Each row of a before or after table is a point. The points were changed in one or more steps. Then noise was added and the rows were shuffled. The steps act on how far a point lies along the listed directions, d1 being the first. What was done? A step turns or swaps two directions, mirrors them in a line or flattens them onto one, adds a multiple of one to another, or multiplies one. Angles are multiples of 10 degrees, from the lower direction toward the higher: turns from -170 to 170, lines from 10 to 170 but not 90. Use the fewest steps. Two steps may share a direction if one is a turn and the other turns, adds or multiplies; they go together, in the order done. Otherwise the lowest direction goes first.

Directions:
(1): [ 0.56 -0.03]
(2): [-0.03 -0.56]
Before:
[[ 0.05 -0.30]
 [-0.16  0.76]
 [ 0.24 -0.31]
 [ 0.03  0.92]
 [-0.27 -0.30]
 [ 0.43 -0.32]
 [-0.13 -0.03]
 [ 0.00  0.83]
 [ 0.15 -0.33]
 [-0.27 -0.47]
 [-0.09 -0.46]
 [-0.17 -0.37]
 [-0.28 -0.26]]
After:
[[-0.15 -0.28]
 [-0.13  0.05]
 [-0.26 -0.31]
 [ 0.42 -0.63]
 [-0.09 -0.41]
 [ 0.14 -0.44]
 [ 0.04  0.95]
 [-0.27 -0.09]
 [ 0.02  0.88]
 [-0.15  0.91]
 [ 0.05 -0.33]
 [ 0.23 -0.48]
 [-0.27 -0.12]]
Steps: add 0.7 times d1 to d2

Directions:
(1): [ 0.06 -0.13 -0.72 -0.28]
(2): [ 0.40  0.64  0.01 -0.23]
(3): [-0.55  0.44 -0.23  0.27]
(4): [-0.40  0.01  0.22 -0.65]
Before (10 x 4):
[[-0.41 -0.31 -0.55 -0.52]
 [ 0.05  0.59  0.01  0.74]
 [-0.15  0.60 -0.26  0.14]
 [-0.83 -0.46  0.46  0.13]
 [-0.07 -0.14  0.22  0.16]
 [ 0.67  0.02 -0.54  0.05]
 [ 0.13  0.15  0.48 -0.24]
 [-0.48 -0.16  0.04  0.89]
 [ 0.28 -0.56 -0.73  0.25]
 [ 0.45  0.16  0.05  0.23]]
After:
[[ 0.62  0.05 -0.43 -0.30]
 [-0.27 -0.98  0.04 -0.29]
 [-0.06  0.71  0.06  0.26]
 [ 0.04 -0.31  0.09 -0.07]
 [ 0.01 -0.63 -0.32 -0.31]
 [ 0.30 -0.03  0.26 -0.08]
 [ 0.32  0.29  0.13  0.01]
 [ 0.20  0.22 -0.50 -0.21]
 [-0.58  0.30 -0.02  0.30]
 [-0.73  0.00 -0.30  0.20]]
Steps: swap d1 and d3; flatten d2 and d4 onto the line at 160 degrees

Directions:
(1): [ 0.41 -0.35 -0.29 -0.08  0.74  0.07]
(2): [-0.09  0.23 -0.34 -0.45  0.05 -0.74]
(3): [ 0.32 -0.06  0.81 -0.08  0.15 -0.37]
(4): [ 0.44  0.34 -0.20  0.71 -0.06 -0.29]
(5): [-0.68  0.00  0.13  0.42  0.49 -0.20]
Before:
[[-0.05  0.00 -0.11  0.60  0.31  0.21]
 [-0.52 -0.15  0.13 -0.29  0.20  0.19]
 [-0.45 -0.33 -0.06 -0.13  0.17  0.44]
 [ 0.73 -0.07 -0.19 -0.43 -0.15 -0.20]
 [-0.73 -0.04  0.47  0.14 -0.32  0.36]
 [ 0.05 -0.10  0.12 -0.55 -0.62  0.72]
 [ 0.02  0.38 -0.43  0.29  0.23 -0.62]
 [-0.28 -0.40 -0.44 -0.26  0.44  0.24]
 [-0.06 -0.24 -0.28  0.10  0.02  0.52]
 [ 0.47  0.26  0.00  0.51  0.04  0.02]
 [ 0.26 -0.16 -0.54  0.23 -0.01  0.20]]
After (11 x 6):
[[ 0.65 -0.35 -0.05  0.06  0.15  0.16]
 [-0.11 -0.38  0.12 -0.32  0.71 -0.32]
 [ 0.56 -0.20 -0.42 -1.17 -0.67  0.75]
 [ 0.43  0.16  0.21  0.47 -0.14  0.33]
 [ 1.23  0.11 -0.05 -0.60 -0.81 -0.10]
 [-0.67 -0.12  0.06 -0.24  0.43 -0.17]
 [ 0.03  0.32 -0.15  0.74  0.41 -0.49]
 [-0.47 -0.37  0.08 -0.24  0.52  0.05]
 [-0.28 -0.15  0.33  0.62  0.59  0.16]
 [ 0.17 -0.43 -0.01 -0.16  0.30  0.32]
 [-1.13 -0.17 -0.19  0.10  0.19  0.38]]
Steps: turn d1 and d3 by 70 degrees; turn d2 and d4 by 30 degrees; multiply d5 by 2

Directions:
(1): [ 0.01 -0.32  0.76 -0.15 -0.65  0.26 -0.14  0.42  0.14]
(2): [ 0.47  0.21 -0.09  0.18  0.23  0.64 -0.77  0.02  0.21]
(3): [-0.20 -0.34 -0.07  0.54  0.14  0.58  0.58 -0.05  0.50]
(4): [ 0.28  0.08  0.30  0.07 -0.05 -0.54 -0.08 -0.50  0.82]
(5): [-0.72 -0.24 -0.01 -0.19 -0.15  0.23 -0.42 -0.73 -0.05]
Before (12 x 9):
[[ 0.04 -0.09  0.12 -0.12 -0.14 -0.31 -0.23 -0.25  0.57]
 [ 0.11  0.09  0.58  0.20  0.02 -0.42 -0.19  0.05  0.17]
 [ 0.57  0.08  0.05  0.05  0.14 -0.57  0.04  0.23  0.81]
 [-0.65 -0.38  0.42 -0.16 -0.39 -0.29 -0.05 -0.38  0.48]
 [ 0.28 -0.31  0.34  0.50  0.00 -0.41  0.62 -0.13  0.61]
 [-0.34 -0.02  0.47 -0.20 -0.40 -0.50  0.13  0.10 -0.02]
 [-0.49 -0.02 -0.12 -0.31 -0.18  0.14 -0.05 -0.38 -0.30]
 [-1.07 -0.24 -0.41 -0.31 -0.37  1.51  0.19  0.66 -1.67]
 [ 0.03 -0.13  0.00  0.15 -0.16  0.44 -0.15 -0.15  0.15]
 [ 0.38  0.24 -0.30  0.09  0.18 -0.34 -0.22 -0.34  0.14]
 [ 0.12 -0.06 -0.01  0.04 -0.08  0.05  0.44 -0.03  0.43]
 [-0.10 -0.16 -0.10 -0.11  0.16 -0.82  0.09 -0.77  0.19]]
After:
[[ 0.43  0.29 -0.30  0.10  0.20 -0.45 -0.12 -0.25  0.13]
 [ 0.17 -0.07  0.13 -0.10 -0.11 -0.29 -0.27 -0.23  0.63]
 [-0.06 -0.13 -0.16 -0.08  0.22 -0.51 -0.35 -0.93  0.29]
 [-0.45 -0.28  0.39 -0.06 -0.24  0.12 -0.59 -0.46  0.62]
 [-0.20  0.15 -0.16 -0.24 -0.06  0.42 -0.42 -0.34 -0.19]
 [-0.01 -0.08  0.03 -0.01 -0.14  0.03  0.44 -0.17  0.41]
 [ 0.23 -0.05 -0.02  0.21 -0.11  0.42 -0.09  0.09  0.15]
 [-0.56 -0.04  0.44 -0.21 -0.38 -0.25 -0.21 -0.22 -0.03]
 [ 0.01  0.01  0.60  0.18 -0.01 -0.46 -0.12 -0.05  0.19]
 [-0.77 -0.12 -0.46 -0.19 -0.23  1.79 -0.12  0.72 -1.57]
 [-0.11 -0.42  0.36  0.36 -0.11 -0.43  0.60 -0.42  0.50]
 [ 0.23 -0.11  0.12 -0.03  0.01 -0.80  0.35  0.11  0.71]]
Steps: turn d2 and d5 by -50 degrees

Directions:
(1): [-0.32  0.02 -0.35 -0.49 -0.02 -0.75  0.12  0.21  0.39  0.13  0.67]
(2): [ 0.32  0.31  0.16 -0.06 -0.16 -0.40 -0.10 -0.91  0.15  0.65 -0.18]
(3): [ 0.03 -0.10 -0.67 -0.15 -0.54 -0.05  0.30  0.03  0.44 -0.23 -0.78]
Before (9 x 11):
[[-0.12 -0.03 -0.17  0.22  0.19  0.33 -0.06  0.49  0.09 -0.22  0.10]
 [-0.44 -0.10  0.11 -0.20  0.64  0.06 -0.03  0.56 -0.02 -0.11  0.78]
 [ 0.68  0.35  0.74  0.76  0.11  0.44 -0.29 -1.00 -0.55  0.49 -0.44]
 [-0.17  0.06 -0.17 -0.06 -0.09 -0.50  0.22  0.37  0.34  0.02  0.56]
 [ 0.28 -0.05  0.07  0.03 -0.13  0.35  0.01 -0.11 -0.25  0.24 -0.16]
 [-0.12 -0.17 -0.04  0.26  0.19  0.86 -0.18  0.52 -0.42 -0.68 -0.44]
 [ 0.43  0.70  0.70  0.11  0.23  0.25 -0.25 -0.66 -0.49  0.74 -0.12]
 [-0.19 -0.07  0.05 -0.39  0.29 -0.37 -0.14 -0.29  0.09  0.07  0.89]
 [ 0.63  0.20  0.01  0.24 -0.16  0.37  0.10 -0.65 -0.04  0.04 -1.08]]
After, 9 rows:
[[ 0.18  0.29 -0.01  0.16  0.06 -0.08 -0.16 -0.40  0.23  0.43 -0.04]
 [-0.13  0.21 -0.26 -0.50  0.08 -0.64  0.11 -0.39  0.55  0.54  0.24]
 [-0.35  0.25  0.29 -0.16  0.55  0.30 -0.04  0.95 -0.45 -0.11  0.84]
 [-0.29 -0.24 -0.53 -0.53 -0.10 -0.38  0.15 -0.05  0.43 -0.27  0.39]
 [ 0.13 -0.09  0.16 -0.01  0.04  0.35 -0.04  0.16 -0.34  0.18  0.23]
 [ 0.25 -0.04  0.51  0.43  0.57  0.87 -0.11  0.30 -0.64 -0.40 -0.12]
 [ 0.27  0.40  0.54  0.11  0.27  0.03 -0.50 -0.89 -0.34  0.50 -0.05]
 [-0.18 -0.09  0.60  0.48  0.74  0.42 -0.20  0.71 -0.71 -0.30  1.07]
 [ 0.02  0.07 -0.41 -0.01 -0.44 -0.41  0.32  0.08  0.48 -0.01 -0.17]]
Steps: turn d1 and d3 by 60 degrees; multiply d2 by -1
